Every row gives one point. The points of each table are mixes of a few directions, plus a little noise. How many directions does each table use, and how many do they share? Where both have some left over, give the other angles between the two spaces (their principal angles), to ten degrees, smallest first.

First, 4 rows:
[[-0.001,-0.002,-0.010],
[0.010,0.014,0.077],
[-0.006,-0.009,-0.050],
[-0.002,-0.003,-0.017]]
Second (5 x 3):
[[0.009,0.002,0.003],
[-0.050,-0.010,-0.020],
[-0.032,-0.006,-0.013],
[0.077,0.015,0.031],
[-0.004,-0.001,-0.001]]
Directions: first 1, second 1, shared 0; angles 60

First, 10 rows:
[[0.016,0.003,0.001,0.001,0.003,-0.015,-0.008,-0.005],
[-0.037,-0.008,-0.003,-0.002,-0.008,0.033,0.018,0.011],
[-0.008,-0.002,-0.001,0.000,-0.001,0.007,0.004,0.002],
[0.050,0.011,0.005,0.002,0.010,-0.044,-0.024,-0.014],
[-0.017,-0.004,-0.001,-0.001,-0.004,0.016,0.008,0.005],
[-0.042,-0.009,-0.004,-0.001,-0.008,0.037,0.020,0.012],
[-0.098,-0.021,-0.009,-0.004,-0.020,0.088,0.047,0.028],
[-0.015,-0.003,-0.001,0.000,-0.003,0.013,0.007,0.004],
[0.081,0.017,0.008,0.003,0.017,-0.073,-0.039,-0.024],
[0.070,0.015,0.006,0.003,0.014,-0.063,-0.034,-0.021]]
Second (10 x 8):
[[-0.020,0.030,0.022,0.029,0.000,0.006,0.016,0.011],
[0.038,0.024,0.026,0.003,-0.023,-0.026,0.014,0.013],
[-0.006,-0.053,-0.034,-0.038,0.000,0.018,-0.006,-0.013],
[0.035,0.028,0.036,0.004,-0.039,-0.020,0.033,0.023],
[0.005,0.006,-0.002,0.023,0.036,-0.023,-0.023,-0.026],
[-0.011,0.044,-0.009,-0.033,-0.035,0.037,-0.032,0.062],
[0.013,0.027,0.030,0.040,0.011,-0.030,0.014,-0.011],
[-0.006,-0.034,-0.004,0.007,0.014,-0.004,0.018,-0.027],
[0.001,-0.010,-0.046,-0.034,0.024,0.008,-0.069,-0.003],
[-0.052,-0.063,-0.020,-0.001,0.015,0.035,0.034,-0.028]]
Directions: first 1, second 4, shared 1

First (9 x 12):
[[0.011,-0.020,-0.005,0.026,-0.024,0.001,0.012,0.029,0.005,0.015,-0.021,0.007],
[-0.035,0.024,0.006,-0.026,0.018,-0.011,-0.004,-0.024,-0.022,0.000,0.019,-0.016],
[-0.035,-0.035,-0.026,0.027,0.021,0.050,-0.042,-0.027,-0.039,0.089,-0.047,-0.007],
[0.066,-0.043,-0.020,0.035,0.008,0.056,-0.035,-0.003,0.038,0.007,-0.030,0.030],
[0.003,0.015,0.017,-0.003,-0.037,-0.047,0.048,0.043,0.010,-0.034,0.015,-0.001],
[0.030,-0.010,-0.005,0.005,0.009,0.020,-0.015,-0.008,0.020,-0.011,-0.002,0.012],
[0.014,0.011,0.014,-0.002,-0.029,-0.034,0.036,0.034,0.016,-0.036,0.014,0.003],
[0.001,0.016,0.011,-0.012,-0.010,-0.024,0.020,0.011,0.006,-0.027,0.017,-0.002],
[-0.056,0.042,0.008,-0.051,0.044,-0.010,-0.020,-0.056,-0.035,-0.002,0.035,-0.026]]
Second, 11 rows:
[[-0.035,-0.012,-0.098,0.043,-0.088,-0.033,-0.042,0.025,-0.035,0.022,-0.041,0.000],
[-0.011,-0.057,-0.034,-0.009,-0.010,0.020,0.009,0.020,-0.029,0.004,0.039,-0.002],
[0.018,0.014,0.022,-0.019,0.045,0.005,0.001,-0.029,-0.004,-0.001,0.020,0.009],
[0.007,-0.005,0.019,-0.023,0.009,0.016,0.018,0.015,0.018,0.012,0.017,0.004],
[-0.037,0.008,-0.036,0.017,-0.049,-0.019,-0.056,-0.003,0.003,-0.031,-0.039,-0.013],
[0.030,0.049,0.038,0.002,0.045,-0.005,0.020,-0.032,0.012,0.005,-0.001,0.002],
[0.030,0.010,0.064,0.008,0.037,-0.002,0.043,0.002,0.013,0.006,-0.008,0.008],
[0.007,0.035,0.020,-0.031,0.004,-0.003,-0.014,0.002,0.035,0.018,-0.012,0.016],
[0.007,-0.023,0.047,-0.008,0.026,-0.001,0.004,0.001,-0.002,-0.019,-0.006,0.013],
[0.019,0.020,0.025,-0.007,0.038,-0.004,0.004,-0.026,-0.003,0.001,0.003,0.010],
[-0.036,-0.037,-0.068,0.027,-0.058,0.025,0.013,0.027,-0.009,-0.018,0.029,-0.048]]
Directions: first 3, second 6, shared 1; angles 60, 80

First, 9 rows:
[[-0.014,-0.010,-0.010,-0.042,-0.035,-0.020,0.009,0.012,-0.009,0.003,-0.018,0.012,0.003,0.022,-0.026,0.001,0.034,-0.017,0.004,0.025],
[-0.009,-0.003,-0.010,0.010,0.024,0.000,0.004,0.019,-0.012,0.005,0.010,-0.005,0.017,0.009,0.010,-0.008,-0.010,0.017,-0.015,-0.015],
[0.005,0.001,-0.005,0.024,0.016,0.014,0.012,-0.005,0.001,-0.011,0.004,-0.015,0.003,0.009,0.015,0.005,-0.023,0.038,-0.007,-0.021],
[-0.006,0.001,-0.006,0.026,0.044,0.005,-0.003,0.020,-0.011,0.008,0.021,-0.007,0.020,-0.003,0.020,-0.014,-0.023,0.017,-0.019,-0.025],
[-0.005,0.013,0.028,0.007,0.057,-0.018,-0.069,0.036,-0.009,0.054,0.047,0.033,0.017,-0.076,0.013,-0.047,0.005,-0.107,-0.006,0.007],
[-0.017,-0.012,-0.020,-0.022,-0.012,-0.010,0.022,0.019,-0.015,-0.003,-0.011,-0.001,0.015,0.036,-0.012,0.001,0.013,0.021,-0.010,0.003],
[-0.018,-0.022,-0.020,-0.092,-0.110,-0.030,0.039,-0.007,-0.003,-0.019,-0.061,0.015,-0.016,0.063,-0.064,0.028,0.071,-0.007,0.023,0.058],
[0.035,0.017,0.028,0.042,0.006,0.028,-0.015,-0.049,0.032,-0.015,0.006,-0.011,-0.033,-0.040,0.021,0.015,-0.030,0.005,0.019,-0.011],
[0.029,0.013,0.016,0.046,0.009,0.031,0.001,-0.044,0.026,-0.022,0.003,-0.020,-0.025,-0.020,0.023,0.019,-0.037,0.034,0.011,-0.022]]
Second, 8 rows:
[[0.049,0.022,-0.006,-0.001,-0.030,0.011,0.000,-0.030,0.016,-0.030,-0.030,0.000,-0.002,-0.020,0.019,0.037,-0.005,0.012,0.005,-0.009],
[-0.046,-0.014,0.051,-0.004,0.033,0.004,-0.002,0.021,-0.004,0.030,0.024,0.023,0.012,-0.010,-0.004,-0.039,0.013,-0.052,0.003,0.031],
[-0.028,-0.015,-0.012,0.002,0.015,-0.011,0.001,0.019,-0.013,0.016,0.019,-0.008,-0.002,0.022,-0.015,-0.020,-0.001,0.007,-0.006,-0.003],
[0.053,0.021,-0.029,0.001,-0.035,0.005,0.001,-0.028,0.012,-0.033,-0.030,-0.012,-0.007,-0.007,0.013,0.042,-0.010,0.034,0.002,-0.021],
[0.000,0.017,0.108,-0.011,0.011,0.033,-0.006,-0.018,0.026,0.004,-0.011,0.054,0.024,-0.069,0.033,-0.009,0.022,-0.097,0.018,0.053],
[-0.029,-0.016,-0.013,0.002,0.016,-0.012,0.001,0.021,-0.014,0.017,0.020,-0.008,-0.003,0.023,-0.017,-0.021,-0.001,0.008,-0.006,-0.003],
[-0.057,-0.034,-0.041,0.006,0.030,-0.027,0.002,0.043,-0.031,0.033,0.040,-0.024,-0.009,0.054,-0.036,-0.039,-0.004,0.029,-0.014,-0.013],
[0.059,0.020,-0.057,0.004,-0.042,-0.002,0.003,-0.028,0.007,-0.038,-0.031,-0.026,-0.014,0.008,0.007,0.049,-0.016,0.060,-0.002,-0.036]]
Directions: first 3, second 2, shared 0; angles 40, 40

First:
[[-0.008,-0.006,0.015,-0.009,0.000,0.034,0.010,0.010,0.017,-0.015,-0.037,0.029,0.016,0.048,0.003,0.018,0.032,0.010,0.052,0.028,-0.027,-0.053,-0.030,-0.071,-0.009,0.021,0.005,-0.012,0.009,0.025,0.014,-0.055],
[0.008,-0.035,-0.034,0.033,0.004,-0.025,0.017,-0.024,0.028,-0.009,0.013,-0.056,-0.010,0.034,0.009,0.010,0.003,0.031,0.013,-0.012,0.039,-0.066,-0.030,-0.011,-0.023,0.030,-0.038,0.002,-0.006,0.011,0.012,-0.106],
[0.034,-0.016,-0.021,0.018,0.032,-0.027,0.026,-0.020,0.022,0.001,-0.001,-0.064,0.018,0.036,0.008,-0.005,0.002,0.038,-0.015,-0.027,0.003,-0.036,-0.053,-0.058,-0.022,0.055,-0.033,-0.010,0.009,0.005,0.015,-0.100],
[0.018,0.023,0.033,-0.031,0.039,0.020,0.013,0.017,-0.005,-0.003,-0.030,0.018,0.026,0.023,-0.005,-0.004,0.012,-0.006,-0.002,0.015,-0.046,0.017,-0.010,-0.056,0.004,0.011,0.042,-0.030,0.028,-0.015,0.019,0.015],
[-0.007,-0.010,-0.010,-0.003,0.020,-0.002,0.009,-0.001,-0.007,-0.008,0.007,0.000,-0.017,0.010,-0.007,0.016,-0.009,-0.004,0.019,0.002,0.012,0.004,0.019,0.033,0.006,-0.020,0.030,-0.007,0.005,-0.019,0.008,0.012],
[-0.047,-0.016,0.014,0.016,-0.072,0.019,-0.032,0.005,0.021,-0.019,0.006,0.035,-0.033,-0.009,0.012,0.010,0.027,-0.025,0.036,0.055,0.049,-0.068,0.037,0.046,-0.008,-0.036,-0.017,0.017,-0.026,0.025,-0.002,-0.007],
[-0.001,-0.006,-0.019,-0.013,0.035,0.015,0.020,0.003,-0.018,0.000,-0.013,0.020,0.005,0.023,-0.015,0.025,-0.011,0.013,0.039,-0.020,-0.034,0.025,-0.012,-0.013,0.013,0.000,0.031,-0.004,0.010,-0.005,-0.002,0.010],
[0.019,0.027,0.007,-0.002,0.002,-0.035,-0.016,-0.003,-0.019,0.020,0.033,-0.028,-0.004,-0.063,-0.001,-0.036,-0.030,-0.021,-0.083,-0.023,0.016,0.075,0.035,0.060,0.011,-0.020,0.000,0.005,-0.002,-0.033,-0.012,0.083],
[-0.007,-0.010,-0.020,0.016,-0.009,-0.030,-0.008,-0.013,-0.006,0.001,0.038,-0.028,-0.031,-0.030,-0.001,-0.003,-0.023,-0.010,-0.023,-0.010,0.049,0.014,0.036,0.083,0.003,-0.029,-0.002,0.010,-0.012,-0.021,-0.004,0.026],
[0.001,0.035,0.042,-0.022,-0.025,0.031,-0.019,0.022,-0.005,0.011,-0.031,0.047,0.033,-0.018,0.004,-0.021,0.020,-0.014,-0.016,0.016,-0.051,0.023,-0.013,-0.058,0.005,0.010,-0.008,0.002,0.003,0.024,-0.014,0.041],
[-0.012,0.014,-0.009,-0.002,-0.027,0.000,-0.020,0.004,-0.027,0.019,0.015,0.026,-0.004,-0.053,-0.008,-0.009,-0.023,-0.012,-0.020,-0.024,-0.009,0.065,0.021,0.046,0.020,-0.025,-0.010,0.028,-0.018,0.004,-0.035,0.083]]
Second, 10 rows:
[[-0.016,0.046,0.062,-0.039,0.030,0.019,-0.008,0.020,0.006,0.008,-0.004,0.036,0.012,-0.041,-0.009,-0.026,-0.014,-0.064,-0.047,0.030,-0.028,0.062,0.053,0.023,0.012,-0.034,0.058,-0.038,0.032,-0.029,0.008,0.098],
[-0.005,-0.016,0.002,0.003,-0.017,-0.044,-0.014,-0.009,0.037,0.002,0.021,-0.027,-0.025,0.013,0.016,0.021,0.012,-0.006,0.003,0.004,0.049,-0.022,0.015,0.025,0.016,-0.001,0.016,0.020,-0.037,-0.016,-0.026,0.001],
[-0.003,-0.002,-0.011,-0.007,-0.013,0.002,-0.009,0.007,-0.026,0.001,0.000,0.025,-0.014,-0.002,-0.005,0.018,0.001,0.005,0.025,-0.005,-0.002,0.025,0.013,0.025,0.022,-0.021,0.021,0.021,-0.018,-0.008,-0.017,0.051],
[0.030,-0.005,0.007,-0.004,-0.029,-0.026,-0.013,0.005,0.012,0.002,-0.015,-0.011,0.005,0.041,0.021,0.020,0.043,0.032,0.017,-0.002,0.005,-0.026,-0.035,-0.060,0.017,0.034,-0.001,0.031,-0.041,0.002,-0.027,-0.014],
[0.003,-0.013,-0.021,0.023,-0.091,0.036,-0.027,0.014,-0.058,-0.021,-0.019,0.044,-0.016,0.003,0.007,0.004,0.040,0.039,0.051,0.028,0.010,-0.051,-0.014,-0.002,-0.009,-0.015,-0.054,0.040,-0.029,0.037,0.007,-0.010],
[0.008,0.027,0.030,-0.010,0.040,0.000,0.013,-0.003,0.031,0.015,-0.006,-0.021,0.037,-0.017,0.000,-0.036,-0.015,-0.021,-0.058,-0.007,-0.033,0.021,-0.015,-0.045,-0.016,0.030,-0.009,-0.034,0.036,0.003,0.011,-0.019],
[-0.014,-0.015,-0.028,0.017,0.013,0.050,0.023,0.000,-0.041,-0.027,-0.010,0.022,-0.010,0.008,-0.020,0.000,-0.011,0.012,0.042,0.017,-0.007,-0.029,0.005,0.024,-0.028,-0.023,-0.010,-0.024,0.038,0.012,0.052,-0.041],
[-0.033,-0.011,-0.040,0.027,0.016,0.000,0.011,-0.023,-0.004,0.012,0.036,-0.014,-0.013,-0.055,-0.019,-0.015,-0.060,-0.017,-0.023,-0.035,0.015,0.035,0.022,0.081,-0.015,-0.023,-0.034,-0.004,0.018,0.010,0.001,-0.002],
[0.041,0.026,0.048,-0.036,0.023,-0.014,0.001,0.015,0.024,0.011,-0.034,-0.006,0.038,0.040,0.015,-0.001,0.037,0.008,-0.019,0.003,-0.042,0.008,-0.038,-0.105,0.017,0.048,0.033,-0.008,-0.004,-0.013,-0.014,0.005],
[-0.012,-0.034,-0.047,0.029,0.031,-0.023,0.025,-0.028,0.022,0.000,0.028,-0.048,-0.016,0.009,-0.006,0.014,-0.031,0.013,0.009,-0.032,0.032,-0.022,-0.007,0.035,-0.016,0.009,-0.019,-0.004,0.005,0.001,0.006,-0.070]]
Directions: first 5, second 6, shared 4; angles 40

First:
[[-0.037,0.020,0.114,0.071,0.040,-0.023,0.010,0.047,-0.058,0.049,0.006,0.022,-0.031,0.053,-0.023,-0.043,0.004,0.005,-0.056,0.033,-0.021,0.010,-0.053,0.012,0.006,-0.001,-0.028,0.019,-0.008,0.034,-0.068,-0.061],
[-0.025,0.013,0.076,0.048,0.027,-0.016,0.007,0.032,-0.039,0.033,0.004,0.015,-0.020,0.036,-0.015,-0.028,0.003,0.003,-0.037,0.022,-0.014,0.007,-0.036,0.008,0.004,-0.001,-0.019,0.012,-0.006,0.023,-0.046,-0.041],
[0.010,-0.004,-0.030,-0.018,-0.010,0.005,-0.003,-0.012,0.015,-0.013,-0.001,-0.006,0.008,-0.014,0.006,0.011,-0.001,-0.001,0.014,-0.009,0.005,-0.002,0.013,-0.003,-0.001,0.000,0.007,-0.004,0.002,-0.009,0.017,0.015],
[-0.013,0.007,0.038,0.024,0.013,-0.007,0.004,0.016,-0.019,0.016,0.002,0.008,-0.011,0.018,-0.008,-0.014,0.001,0.002,-0.018,0.011,-0.007,0.004,-0.018,0.004,0.002,-0.001,-0.010,0.006,-0.003,0.012,-0.023,-0.020],
[0.050,-0.027,-0.157,-0.097,-0.055,0.031,-0.014,-0.066,0.081,-0.067,-0.008,-0.030,0.042,-0.073,0.031,0.059,-0.006,-0.007,0.077,-0.045,0.029,-0.013,0.073,-0.015,-0.008,0.002,0.038,-0.027,0.012,-0.046,0.093,0.083],
[-0.008,0.004,0.024,0.015,0.008,-0.005,0.003,0.010,-0.013,0.010,0.000,0.005,-0.007,0.012,-0.005,-0.009,0.001,0.002,-0.012,0.007,-0.005,0.002,-0.011,0.002,0.001,-0.001,-0.006,0.004,-0.002,0.007,-0.014,-0.013],
[0.013,-0.007,-0.039,-0.025,-0.014,0.008,-0.004,-0.017,0.020,-0.016,-0.002,-0.007,0.011,-0.018,0.007,0.015,-0.001,-0.002,0.019,-0.011,0.008,-0.004,0.019,-0.004,-0.002,0.000,0.010,-0.007,0.003,-0.012,0.024,0.021],
[-0.009,0.005,0.028,0.018,0.010,-0.006,0.003,0.011,-0.014,0.012,0.002,0.006,-0.008,0.013,-0.006,-0.011,0.001,0.001,-0.014,0.009,-0.006,0.003,-0.013,0.003,0.001,0.000,-0.007,0.005,-0.003,0.008,-0.017,-0.015],
[0.018,-0.009,-0.057,-0.035,-0.020,0.011,-0.005,-0.024,0.028,-0.024,-0.003,-0.011,0.016,-0.026,0.011,0.021,-0.002,-0.003,0.028,-0.016,0.010,-0.005,0.026,-0.005,-0.003,0.001,0.014,-0.009,0.005,-0.017,0.034,0.030]]
Second (11 x 32):
[[-0.039,-0.010,-0.012,-0.042,-0.057,0.023,0.022,0.027,-0.028,0.004,-0.022,0.027,0.003,0.038,-0.025,0.000,0.014,0.003,0.002,-0.024,-0.004,-0.052,-0.005,-0.033,-0.010,-0.035,0.015,0.036,-0.030,-0.031,0.009,0.019],
[0.053,-0.003,-0.054,-0.005,0.025,-0.006,-0.024,-0.049,0.056,-0.031,0.015,-0.034,0.015,-0.060,0.034,0.024,-0.013,-0.006,0.029,0.002,0.016,0.038,0.034,0.021,0.005,0.030,0.003,-0.041,0.030,0.007,0.031,0.019],
[0.021,0.006,0.006,0.022,0.031,-0.012,-0.012,-0.015,0.015,-0.003,0.012,-0.014,-0.001,-0.020,0.014,0.001,-0.008,-0.002,-0.001,0.013,0.003,0.028,0.003,0.018,0.005,0.019,-0.008,-0.020,0.016,0.016,-0.004,-0.009],
[-0.030,-0.003,0.013,-0.013,-0.028,0.010,0.015,0.025,-0.027,0.011,-0.012,0.020,-0.004,0.032,-0.020,-0.007,0.009,0.002,-0.008,-0.010,-0.006,-0.030,-0.012,-0.018,-0.005,-0.021,0.004,0.025,-0.020,-0.012,-0.007,0.000],
[-0.009,-0.003,-0.006,-0.012,-0.015,0.006,0.005,0.006,-0.006,0.000,-0.005,0.006,0.002,0.008,-0.006,0.001,0.003,0.000,0.002,-0.007,-0.001,-0.013,0.000,-0.008,-0.002,-0.009,0.004,0.009,-0.007,-0.008,0.004,0.006],
[-0.037,-0.002,0.022,-0.011,-0.030,0.010,0.018,0.032,-0.036,0.016,-0.014,0.025,-0.006,0.041,-0.024,-0.012,0.011,0.004,-0.014,-0.009,-0.009,-0.035,-0.018,-0.020,-0.005,-0.025,0.003,0.031,-0.024,-0.012,-0.012,-0.003],
[-0.007,0.006,0.034,0.025,0.017,-0.009,0.001,0.011,-0.015,0.014,0.004,0.004,-0.009,0.012,-0.004,-0.012,0.000,0.001,-0.017,0.012,-0.006,0.008,-0.015,0.006,0.002,0.003,-0.009,0.002,0.000,0.013,-0.020,-0.019],
[-0.031,0.000,0.023,-0.004,-0.021,0.006,0.014,0.027,-0.030,0.015,-0.010,0.020,-0.006,0.034,-0.020,-0.012,0.008,0.003,-0.013,-0.005,-0.008,-0.026,-0.016,-0.014,-0.004,-0.019,0.001,0.024,-0.018,-0.007,-0.013,-0.006],
[0.023,0.015,0.046,0.059,0.064,-0.027,-0.016,-0.010,0.007,0.011,0.022,-0.017,-0.012,-0.017,0.016,-0.013,-0.011,-0.001,-0.019,0.032,-0.002,0.050,-0.011,0.032,0.011,0.031,-0.022,-0.026,0.025,0.037,-0.028,-0.036],
[0.101,0.010,-0.039,0.046,0.096,-0.034,-0.051,-0.083,0.091,-0.036,0.042,-0.068,0.011,-0.107,0.065,0.025,-0.031,-0.009,0.026,0.032,0.022,0.102,0.041,0.061,0.017,0.073,-0.015,-0.085,0.068,0.044,0.021,-0.005],
[-0.046,-0.016,-0.033,-0.065,-0.082,0.034,0.027,0.029,-0.028,-0.001,-0.030,0.032,0.009,0.042,-0.031,0.006,0.017,0.003,0.011,-0.037,-0.003,-0.070,0.001,-0.044,-0.014,-0.047,0.024,0.045,-0.040,-0.045,0.021,0.034]]
Directions: first 1, second 2, shared 1
